Rows are points. Examples show where two turns around zero, p and q, send a point. Write where each new point lands after one turn and then the other. Backwards means that the second turn is done in reverse. Each puzzle has new turns, and all numbers are rounded.

Turn p:
[ 22 -27  27] => [ 6 22 38]
[-4  7 21] => [-18  -4  13]
[ 7 29 16] => [-33   7  -4]
[-41  -6 -36] => [ 26 -41 -26]
[ 16  -4 -28] => [ 20  16 -20]
Turn q:
[-10 -26 -48] => [  8 -42  36]
[-13  17   7] => [-18   0 -14]
[-4 -8 18] => [-6 18  6]
[  5  -8 -46] => [ 18 -41  14]
[16 11 31] => [  5  30 -20]
[ 6 14 38] => [ -7  34 -21]
Where do these land?
p, then q backwards: [  4  -9 -39] => [36 17  1]
q, then p: [ 10  43 -11] => [ 39   3 -23]
p, then q: [-20  -9  26] => [-10  28  17]
q, then p backwards: [  5 -25  24] => [ 30 -14  12]

Turn p:
[ -7  19  -7 -48] => [31 42  3  1]
[ 2 10  9 23] => [-14 -15  15   9]
[ -5 -10  19  16] => [ -9 -19  11 -14]
[ 8  0 12 31] => [-16 -28  10   6]
[ 5 -4 -8 32] => [-25 -20  -6  11]
[-18  -5 -21 -41] => [ 15  41 -19 -14]
[ 15 -10  -4 -14] => [ 18  -2 -15   0]
Turn q:
[-19   3  22   1] => [-1 17 23  7]
[-25 -15   2  29] => [-6  5  6 40]
[ 21   3 -36 -30] => [-16 -26 -24 -34]
[ -5 -13  24  -1] => [11 -1 24  7]
[ 22  18  -3 -21] => [  6   1  -9 -34]
[ 10  16 -26  -7] => [-12  -1 -26 -17]
[ -4 -11  17  29] => [18  7  6 30]
Where do these land?
q, then p: [ -9 -34  15   5] => [ -6 -35   7 -14]
q, then p: [-6 27  7  1] => [ 5 18 16 16]
q, then p: [ -5 -36  10  -1] => [ -3 -32   1 -19]
p, then q backwards: [ 11  37 -17  17] => [-33 -16   2  27]
q, then p: [22 28 -1 -4] => [20 21 -9 19]
q, then p backwards: [-13 -21 -14 -18] => [-1 -3 10 32]

Turn p:
[ -2 -23  25  34  -8  28   9   2] => [ -1 -10  33  15  40   1   2  13]
[-14   0 -22  -2  25 -30  -2  22] => [ 10   8 -37 -11  -5  21  23   4]
[ -5   7  -4 -34  34  -7 -24  30] => [  6  22 -34 -40  -8  -4  -1  24]
[-27   1  25  25 -33  12  11   6] => [-17   0  35  31   5  16   5  24]
[ 25  26  -6  11  -7  11   5 -20] => [ 18   6  14  14  -7  -6 -22 -26]
[  7   6 -45 -32  14 -12 -39  -7] => [  1  -5 -59 -15 -21 -11 -26  -9]
[  0  -8  34  14  -6  -8  11 -23] => [-21   9  26  12  14 -10  17 -15]
[  3  12 -31 -16  -7  21  22 -36] => [ -3 -24  10  -8 -20  15 -32 -35]
[ 12 -21  24   1 -12 -14   8  26] => [  6  -5  13   1   3 -20  34  21]
Turn q:
[  2   7  15 -10  30  28  -4  18] => [15 -8 12  0 -1 41 17 -3]
[ -6  29  30  10  -1  25  24 -16] => [-14  39   2 -23   6  28   6 -14]
[-21   9 -35  24   0 -18 -11 -27] => [-24   8  -9  39  20 -22 -15 -11]
[-24 -37 -22 -15 -10 -28  25 -11] => [-35 -14  10   6 -13 -44  16  18]
[ 10  30  22 -10   7 -18 -16  34] => [48  5 26 -9 14  4 -6 -3]
[ -1  -1 -27 -15  -4  -1   7  32] => [  9 -17   4   3  17  -5   8  36]
[ 35 -37  12 -31 -16  19  -8 -26] => [ -1 -31 -38 -34 -31  -5  16 -16]
[-26 -12 -14  22 -17 -11 -10  -2] => [-24  -6   7  14   3 -15 -30   5]
[31 13 20 26 12  5 -7  0] => [ 27  24 -14   4 -16  21 -13 -11]
Where do these land?
q, then p: [ -6  -1 -14  26 -15   5  16  27] => [ 16  16 -12   1   3   4  -4  38]
q, then p: [  8   1  35 -10  24  37 -10  13] => [ -2 -24  37 -17   7 -16 -32   0]
q, then p: [-20   2  -2 -15  -7  13 -10  24] => [ -7   0   3 -25  22 -10   6  15]
p, then q: [-16  -2 -25  18  21 -30  13 -21] => [-38   9 -30  11   8  14  18  -3]
q, then p: [ 32 -25  -5 -11   8  21 -22  14] => [ 14 -49  -1   2   8 -16  -5   5]
p, then q: [ 18  12  23 -17   5   5 -12   8] => [ 26   6  13  -8  14 -20   0  -6]
p, then q backwards: [ 11  -8  11 -22   7   6 -24  39] => [ 23  -3 -12  -8 -30 -14  26  21]
p, then q: [ -6  14 -13  30 -18 -48  29 -33] => [-52  43 -31  -3  -9   8 -13  -7]
p, then q: [ -3  28 -27   1  -9 -15  30 -45] => [-42   6 -34 -17   0   1 -18 -34]
p, then q: [ -1 -26   2 -10  -3 -19  28 -34] => [-44   5   8  -9 -17 -14  17 -13]
p, then q backwards: [-17   5  15  10 -14  25 -39   9] => [-13   4 -29  34 -18  -6  11  19]

Turn p:
[ -2 -12  16 -13  15  15   3   6   5] => [-14 -17   5  -7  14  -1  10  -1  16]
[-12   5  -9  14   3  10  -3 -10   8] => [ -6  12  -8  -3 -14   1  16   3  -2]
[ 11   0 -10  -1   8  -8  -4  -9 -17] => [ 17   5  -2 -16   1  -5  -8  -7  -3]
[-12   3  -4  -9  -9   0  12   8 -18] => [  3   2 -15   2  14  14 -12   9   2]
[ 4 -6 13  2 -3 -7 -8  8 -1] => [ 1 -9 13  5  7  3  1 -4 -9]
[  6  -7  -4  17 -14  -5 -11   0  11] => [ -7   2   8   6 -17   1  -1  -6 -19]
[-1  3 16 -8 -2  9 11 -8  0] => [  1 -14   0   0   0   1   3  15  12]
[ -2   7 -10  -9   0  -7 -14   0  -4] => [ 4 18  8 -4  6 -1 -7  0 -1]
[ -9   4 -11  14  -9 -17  11 -10  10] => [  2   9 -15  13 -12 -13   0   8 -16]
[  7  -3  16 -12  -5  15  -3  17  10] => [-15 -14  16   8   4  10  -2  -3  15]
[ 17   8  -3  15  12 -15  -4  -1  -4] => [ 22   2   3   1  -6  -9   3 -18  -6]
[ -7  -1 -10 -11   3  10  10  -2   0] => [ -9   4 -13  -6   3  -1  -4   5  12]
Turn q:
[ 10  -3   4  -1  -2 -16   3   2  -6] => [ -1   2   4   3  14 -10   0   3  -9]
[  3  11 -18   7   5 -16  -3  -7   4] => [ 4 17  5  6 15  0  2 -2 16]
[ -2   4  20 -25   1  -2  -6   5 -11] => [ -5  -4   0 -18  -3 -12 -23   5 -14]
[13  3 10  4  9 14  2  7  3] => [ 12  -4  11  -2 -14  -1   6   6  -7]
[-6 -3 15 10  8 -3 -1  1 -1] => [-7 -4  1 -4 -2 -2  6 18  0]
[  0  -6 -40   7  -8  -1  -8  -4   1] => [  2  -1  -1  21  12   7   2 -25  24]
[ -6   4 -11   4 -23  28   6  -4   4] => [  8  -5 -13   9 -13  28  -1 -15  -3]
[-3 -4 -7 -6  7 -9  9  3  4] => [-2  3 -2 -9  7 -8  8 -8  3]
[-7  1  1  8 -4  2 -1  9  4] => [ 6 -6 -9  1 -1  3  3  6  4]
[ -1  -6  21 -13   1  -4  -6  -5   6] => [-11   5  -5  -4 -11 -14  -8   8 -11]
[-1 -1  5  5  5  8  6 -6 -8] => [-6 -4  8 -3 -3  9  4  3 -5]
Where do these land?
p, then q: [ -5  -7   4  -1   5  -5   3  -3 -14] => [-1 -4 12 -6  1 -9  0 -9  1]
q, then p: [20 -7  5 -6  2 -5 -4 -4 -2] => [ 17  -4   3   3   6   1   5   3 -13]
q, then p: [-10  16  48  -3   5   0  -2   2  -3] => [ -4  11  10   9  30  29 -23  -9   5]
p, then q: [-10 -10  -2  -3   4  -4  -8  -1   4] => [ -5   0   2 -15   6   1  -2   4   2]
q, then p: [ -7  -1 -16   0  -9  -3   8 -10   7] => [  1   9 -11  -5 -13  -5   9   5   8]
q, then p: [-11  13  -8   5 -23   1  -2   7   1] => [ -8  10   0 -14 -15   2   0 -18   7]
p, then q backwards: [11 -9 -8 13  4  4  0 -2  2] => [ -1  -8  -1 -14   0  12   6   1   5]
q, then p backwards: [14 -6 -1 -4  7  4 11 15  2] => [  8  -3   9  11  13 -10  -6  -8  -1]
q, then p: [ 8 17 -6  4  7 -4 -3  6  3] => [ 7 -6 12  8 -5 -5  0 -8 11]
p, then q: [ -9  -6 -16  -5  -2  12  -2 -10  -2] => [  6   1 -10 -12   0   2 -14 -10   8]

Turn p:
[ 0 -3 -4  1 -1  6  4  4 -2 48  1  1] => [  3 -28  24 -16  16  -5 -10  -5 -14   8  -1  11]
[ -7 -10   9   1   3   7 -13  -3   8  -2   1  -9] => [  7  -6  -9   3   0   1  -9 -11  10   6   0  -9]
[  0  18   3   5  -2   7   9 -16  -2  -9  -5   7] => [  3  17   0  -8  -1  -1   5   1  12 -10  -6  16]
[-8 -7  6 -9 -5  3  0  0 -4 -7  1 15] => [-2  5 -1 10  2  2 -9  3  5 -4 16  5]
[ -6   0 -17   2  -4  -5   7  -6  -2  -9   5  -9] => [  4   8  -4   2  -4   1  -1   1 -13 -15 -10  -5]
[  2  11   5   5  -6  10   2   6   0 -14   8 -10] => [ -5  11  -4  -1   6   5  13 -13   7  -7  -3  -7]
[  2   0  -1  -3  10  10  10   5   9 -12  -2   5] => [  0   3  -7 -12  -5   4   5   6   8  -8  12  -6]
[ 4 -6  5 -1 17  7 -4  2 -8  2  8 12] => [-11  -8  11  -1  -6   0  -7   5  14  -1   7  -5]
[ -3  15   1  -4   5 -18   5   2   2  -3   0  -5] => [ -1   1  -7   4   7 -10  13  13  -2  -2 -10   0]
[14 -8  0 -1 -5 -9  8 -3  2 36  6 -4] => [ -3 -16  16 -12   4 -20  -4  -7 -21  13   0   6]
[  0  -5  -1   2  -3   0 -21   4   7 -11  -1  12] => [ 10   0   1  17 -11   9   3  -1   9   6   9  -3]
[ -1  -3  -6  12  -6 -22   9   3  -7  -6 -15  -8] => [ -8   1 -16   5  -7   5   5   7 -20   2 -13  10]
[  4  -2   0 -10  -1   4 -16   3  -2 -13  -8  -9] => [  4  12  -5   6   0  10  -2   1   5  13  -1 -14]
Turn q:
[-14   0   4  -6   5 -20   1   0   0   6  -8 -11] => [  0   3 -10   7  11 -10  -3  21  -6   0  -1  -2]
[-10  10  13   4  -5  10   7   0   1  -8 -10 -12] => [  9  -7   3   7  11  10   7   7   1 -13  13  -3]
[ -4 -10   7  16   5  14  -6 -16  -3   0   7 -10] => [-13   1  -9   3  -4  12  16  -8  -7   1  16  -7]
[ 11  -9  -2   6 -12   9  -4   4   1   5  12 -11] => [-15   4   6  -5 -13  10   7   2  11   0   5   4]
[  8  -5   5   7   3  -8  -1  -3   4  -3 -16   6] => [  0  -8  -3   7   9   5   6  -1  -5   6 -14   6]
[-11  -7 -10  -9   8 -14   0   0  -5 -11  -9   5] => [ -5   1   1   2  16 -17  -7  -1 -10  -1  -9  -6]
[-4  8 -6  4 -6  5 -6 -3 30 -7  8 -2] => [  1  -1  -9  -7 -12  10   2  -1  -1 -27 -11  -4]
[ 4 -3 -7 -2  0 -8 -7 -3 13 15 22  5] => [ -5   9 -13 -11 -24  -5  -2   3   0   2  -9   1]
[ 12   5 -16   0  -8   4 -14  12   5  -8 -11  12] => [ -2   0   6  -1   5   4 -10 -16  17  -6 -20   6]
[ 20  15  -8 -12   7   3  -6   0   6   1   0  -1] => [  7  11  -1  -8  -2  10 -16  -7  -1  -2  -5  18]
[  0  11   2   4   5   0  11  13 -11   7  -5   9] => [ 15  -6   8   9  -1   0 -11   1   5  12   2  -5]
[  5 -12  13  -6   7   2  -2  17 -11   3  16  -3] => [ -8   4   9  13 -16 -13   0   1   2   7  13  12]
[ -4 -15  -1   2   9   4   9  -8  -3  14 -12  17] => [  8   7   2   5   3  -4  14  -7  -9  20 -10 -12]
[  0   8   1  -5  -8  -6  16  -5 -15  -5  11 -13] => [ -1  -8   7 -16   3  -2  -7  13  -3   3  20   1]
[-14   5   4  -3  -8   6   2  -9 -12  -8  -6  10] => [10 -8  0 -5 14 -9  7 -9  4 -2  9 -9]
Where do these land?
q, then p: [-8 -5 -1  2  7  0  6 -5  8 -4  4 12] => [ -8  10  -4   0  -1   0  -7   0 -10   5  -9   3]
q, then p: [ -2 -12  -2   3   7   1  -6   4   2  -4  -4 -10] => [ -2  -4  -6   2   3   7   0   0   7 -11  -8   6]
q, then p: [11 -7 -2 11 -8  2  6 10 -4 -5 -6  0] => [  0 -10 -10  -5   3   0  -9  -8   8   4   8   6]
p, then q: [  4  -2  15  -5  -7   4   2   5  -1   9   3 -10] => [  1  10 -14   0   0  -5  -2   3 -12   7   3  -5]
q, then p backwards: [-12  19   1  -4  10   1   5   0   2  -7  -4   7] => [-17  -8 -10  -8  -5   3  -2  -6  11   4   6  -5]
q, then p backwards: [-1 -3 -1 -6  1  8  5 -9 -8 -7 -3 -1] => [  5   3  -1  -6 -10   7   5   6   3   7   4  -1]
p, then q: [-13   5  12  -1   4 -14   3   1  -7  -5  -5  10] => [ -2  -7   2  11  -7  -3  -8  -5   2  -3 -16 -14]
p, then q: [-1 -5 -6 -4 -9 -4 -4 -2  8 -1 -9  2] => [-2  0  2 -5 -5  5 -5 -5  8 11  2  4]
p, then q: [ 11  -2  -5  -8   6   3 -10   5   4  -1   8  16] => [ -2  -8   1   1 -17   2   8  13   4  -5   8   7]
q, then p: [ -6 -10   2  -6   8  -1  -6  -5   7  42  -5   2] => [  6  -3  14 -18  14   6  27   4 -18   0 -13  12]
q, then p: [-8  4 -7 -6  4  4  4  0  1  9 -4 -9] => [-3  2  4 -2  7  3 12  0  5  2 -7 -8]
q, then p: [-12  -8  -6   4   5  -2   5  -5 -18  -1  -8  -9] => [ -7 -16   0  -2   9  -5  -4   1   4  -5 -15 -11]
p, then q: [28 -3 -5 -5  6 -3  2 -5  7 -9 -1 -5] => [  9   2   1 -13   3  -2  -4  24  12  -1   8   3]
p, then q: [  6  -5   3  31 -19   6 -15  -1  -4  -7  -7  -8] => [ 13   2  -5 -18  10  17  21 -13   4   8   0 -15]
p, then q: [  2  34   4  -7 -13  -4   3   7   5  -9  39   3] => [  7 -33   0   4   2   9 -10  16 -38  -4   6  -2]
